Each row is a point. Each copy is the shape, with its points in the same order, stretched, turned, moved and blurred by noise. Is it also mirrored, or only turned?

Shape (8 x 2)
[[ -3  -4]
 [-16  33]
 [ 38   0]
 [ 10   0]
 [ 29 -29]
 [ -4 -12]
 [ 22 -34]
 [ 32  21]]
Copy 1 (8 x 2)
[[  2  -4]
 [-29 -29]
 [ 17 -44]
 [ -4 -22]
 [ 31  -5]
 [  3   5]
 [ 26  -1]
 [  0 -60]]
Copy 1 is: mirrored
Copy 2 (8 x 2)
[[  2 -12]
 [-11  19]
 [ 35  -7]
 [  5  -8]
 [ 27 -33]
 [  1 -26]
 [ 20 -36]
 [ 31  10]]
Copy 2 is: only turned
Copy 3 (8 x 2)
[[ -3  -7]
 [-36  34]
 [-37 -17]
 [-18  -6]
 [  0 -37]
 [  9 -10]
 [ 11 -37]
 [-47   6]]
Copy 3 is: mirrored

Shape (7 x 3)
[[ 20 -39   4]
 [-35  19  -9]
 [  9   1 -45]
 [ -5  15   8]
 [  2  12  18]
 [ 39   9  13]
 [ 29  -9 -15]]
Copy 1 (7 x 3)
[[-22  56   5]
 [  9 -36 -13]
 [  2  27 -60]
 [ 17  -7   4]
 [ 16   2  14]
 [ 21  37   5]
 [  1  45 -25]]
Copy 1 is: mirrored
Copy 2 (7 x 3)
[[-31  -9 -26]
 [ 13  -3  49]
 [ 12  38  20]
 [ 14 -12  12]
 [ 17 -25   1]
 [ 22 -18 -25]
 [  2  14 -11]]
Copy 2 is: only turned

Shape (10 x 4)
[[ 22  24  24  15]
 [ 11   1  -7 -35]
 [  7  14   5 -24]
 [ 20  14  24  -4]
 [-40  12  23 -27]
 [ 23  -5 -19 -28]
 [ 20  25  15  29]
 [-43  20   3 -22]
 [-39  17 -38  -2]
 [ 24 -17   3  21]]
Copy 1 (10 x 4)
[[ -4 -11  15 -36]
 [-11 -12  41  10]
 [  1  -1  39   3]
 [-10  -6  26 -25]
 [ 32  42  40  37]
 [-18 -26  36  10]
 [  1 -23   5 -31]
 [ 47  24  35  45]
 [ 55 -11  10  60]
 [-34 -25  -4 -10]]
Copy 1 is: mirrored
Copy 2 (10 x 4)
[[ 30 -30 -15   1]
 [ 34  31  -5 -17]
 [ 28  14 -17 -14]
 [ 30 -14 -12 -16]
 [ -9   1 -36 -40]
 [ 28  38   3  -2]
 [ 26 -38 -19   9]
 [-15  11 -42 -23]
 [-24  37 -36  19]
 [  8 -22  16  12]]
Copy 2 is: mirrored

Shape (11 x 6)
[[-40   6  36 -32 -20 -29]
 [ 17   4 -40   5  39  21]
 [ 31  17  36   0 -25 -19]
 [-23  29  -8 -52   9 -41]
 [ 27   8  -4  30  21  -9]
 [ 10 -14  28  16   5 -11]
 [-15  -8 -36 -18 -28 -20]
 [ 30 -55  23  -2  21 -41]
 [ 26  -8  32 -11   2  11]
 [-44  13 -33  -7  47  11]
 [-16   5  -6 -41  -6   9]]
Copy 1 (11 x 6)
[[ 36 -17 -10   2  48   3]
 [ -7  26   1  20  -7 -37]
 [ 58  16  15 -17   3  17]
 [ 43 -11 -23  43  45 -28]
 [ 20  14   7  -8 -17 -27]
 [ 17  -4  -5 -22  -2  -4]
 [ 16   3  -1  46  -1  19]
 [ 16  -8 -50 -30 -21 -16]
 [ 30  33  -7 -26  15   0]
 [-23  -4 -15  28  39 -48]
 [ 16  29  -6  25  42   5]]
Copy 1 is: mirrored
Copy 2 (11 x 6)
[[-15   4   4 -34 -11 -53]
 [ 14  12  15  27  17  28]
 [-17 -49 -18  -5 -13 -24]
 [ 23   5   8  -5  28 -51]
 [ 12 -17 -18  23 -15   5]
 [ -2 -16 -12 -12 -31  -5]
 [ -2  18 -14 -11  40  -6]
 [ 45 -37 -34 -33 -26   1]
 [ -1 -37   6 -16 -15  -5]
 [ 21  55  29  13   8   1]
 [  0   5  22 -15  21 -17]]
Copy 2 is: mirrored
Copy 3 (11 x 6)
[[-29  20 -24  -1 -34  34]
 [ 14 -27  41 -11  30 -24]
 [-15 -21 -35 -18 -29  -5]
 [  5  26  37 -46  -5  10]
 [  2 -19   4  -2  -7 -42]
 [ -6 -11 -26  19 -23  -9]
 [ -5  20  -8 -25  30   9]
 [ 44   4 -30  18 -15 -15]
 [ -3 -35 -25   2 -17   9]
 [-10   7  60   6  18  -6]
 [-12  -7   8 -20  14  33]]
Copy 3 is: mirrored

Shape (14 x 8)
[[-45   7 -19  24  22 -22  10  14]
 [  1 -29  24  16  -6  -5  -1  19]
 [ -6 -46 -26 -12 -11  34  36  41]
 [ -5  21  -1 -15  -3  23 -12  30]
 [-13  11 -36  17   9 -14   4   0]
 [-24 -40  18  35 -15  11 -17  16]
 [ 19 -27  26  30 -10  -1 -16   7]
 [-13  17  30 -24   7  31  30 -13]
 [ -3  21  -3  41  10  18 -15   1]
 [-18  22 -22 -12  30  15 -25 -17]
 [ 12 -13 -11 -22 -36  19  20  -1]
 [-14 -24   5  -5  28  38  36  26]
 [-12   9   5 -22  12  17   2 -26]
 [-31 -20 -33 -25  28 -10  20 -24]]
Copy 1 (14 x 8)
[[-12  -1   5  15  38 -42  44  -5]
 [  6 -11 -30  39  26   9 -17  -1]
 [-20 -38 -28 -28  12  -2   1  16]
 [ 30  17  -1  -5  -3 -16 -26 -16]
 [-17  11  10  -1  23 -12  28  -9]
 [-16 -18 -21  31  59  -5 -24  -9]
 [  3  -6 -22  46  35  32 -34   0]
 [ 52 -33  -6   8  -1  11  -3 -38]
 [ 10   0  23  14  45  10 -11   0]
 [ -5  -2  37   4  10 -22  -1 -38]
 [  6  -2 -31 -23  -6  26 -16 -29]
 [  9 -60  -4   5  20  -2   6  14]
 [ 16 -20   9   9   3   2  -4 -48]
 [-34 -32   5   1   6 -24  44 -37]]
Copy 1 is: mirrored
Copy 2 (14 x 8)
[[-40  11 -14 -17   5 -13 -26  -6]
 [ -4  15 -35  -1   1 -20  16 -16]
 [  0 -26 -16  21  26 -42  -3  16]
 [  5 -23  11  -3  -5  -5  -6 -34]
 [-20   4   2  -6 -21  -3 -20   0]
 [-16  33 -24   8   6 -41  11 -26]
 [ -2  22 -32   5 -24 -22  26 -26]
 [ -1 -19  10 -30  11 -10  31  -4]
 [-29   4   7  -4 -41 -16   9 -35]
 [  5  -5  28 -30 -21 -14 -22 -19]
 [ 18 -11   8  17   6  -4  15  10]
 [-13 -26 -21 -17  15 -47  11   2]
 [ 11  -2  19 -29  -3 -11   8  -3]
 [  4   3   0 -30  17 -21 -26  31]]
Copy 2 is: only turned
Copy 3 (14 x 8)
[[-17  45 -20  15   3 -33 -17 -32]
 [ 42  12 -13  -5   8 -19   5  10]
 [ 50  47   2  15 -34  -6  28  49]
 [-11 -11  13  -2  -6  -3   7  30]
 [-21  14 -24   6 -16   1 -10 -21]
 [ 54  16 -14   1  -7 -50  -8  -8]
 [ 38 -16 -23   0   1 -10   9   2]
 [  2  15  35  21  28  15  -1  21]
 [-20 -17 -14  22  -1 -15 -17 -18]
 [-40  -3  17   5 -11   3   6 -30]
 [ 40  10   2 -14 -28  26  -2  47]
 [ 16  39  19  40   2  -9  33  20]
 [ -8   4  26   6   5  15  -5  -6]
 [  4  54   8   4 -12  11   5 -34]]
Copy 3 is: only turned

Shape (14 x 9)
[[  5  -1  14  10 -16  21 -12 -16   7]
 [ 10  -7   8 -45   6 -31  -5  14  -6]
 [ 44 -10 -31   5 -15  21 -10   1  11]
 [  7 -12 -13   3 -16  11  12   6 -15]
 [ -7   6   0  14  21  21 -24  -9  -3]
 [ 33  -2  -6   9  60  15  10  -6  14]
 [ 15  17   6 -11  -6   4   5  -2   1]
 [ -6  -5  10  -5 -13   8  10  12   5]
 [ -5  12  -9  -1   8  22   6   6 -51]
 [-14  19  12   1  -4  13  14 -23 -28]
 [-16  -7 -28   3  -7   5  15  13   0]
 [ 24  -6  17 -46 -19   9  -6 -15  11]
 [  1   9   3  -5  11   8  -4  17  -4]
 [-11  -7  13  17  22 -12  14  12  13]]
Copy 1 (14 x 9)
[[-13  10   2 -12   7 -21 -14  23  16]
 [-34 -35  13  13  22  16  23  -2  -3]
 [-26 -32  22 -21 -19 -12 -47  25  18]
 [ -5   0  17 -11 -10  18 -22  17   9]
 [ 12  -8  -1 -30  10 -19  15  14  -6]
 [ 14 -25  10 -50 -15   8  28 -23  26]
 [-12 -11 -17 -10  -1   7  -6  14  17]
 [  4   7  10   7   4   2  -1  20  20]
 [ 17 -11  -9 -43  14  39  -5  16 -13]
 [  2  20 -29 -26  -1  26   9  16   0]
 [ 16  -1  12   1 -31  12   3  26   3]
 [-54 -23  18  -3  16  -2  -1  35  19]
 [ 13 -17  -3 -11  13   3   8  10   7]
 [ 26  14   3   5  -7   0  28 -19  20]]
Copy 1 is: mirrored
Copy 2 (14 x 9)
[[ -1  -5  11   4  -2  16  28  22  11]
 [ 29  56  -4 -43 -18  -5 -51   5 -12]
 [-13   5  13  -9  50 -21   7 -18  46]
 [-12   7  16  -4  19 -30  -4   6   9]
 [-25   8  -3  11  -5  14  34 -14   2]
 [ -6  -3 -21   2 -21 -23   8 -59  30]
 [ 10   8  -2  11  -6   6 -18   1   9]
 [ 17  10   0   6  -4 -23   3  27  -3]
 [-45  18  11  23  -8 -12 -10 -13   1]
 [-26 -11   4  23 -24  24  -3  13  -9]
 [-12   1 -11   5  34 -38   1   3  -4]
 [ 21  19  -4 -29 -11  17 -19  44  20]
 [  4  23  -8  13  -9 -14  -4  -8   1]
 [ 23   6  -6   0 -21 -26   7 -10 -18]]
Copy 2 is: mirrored
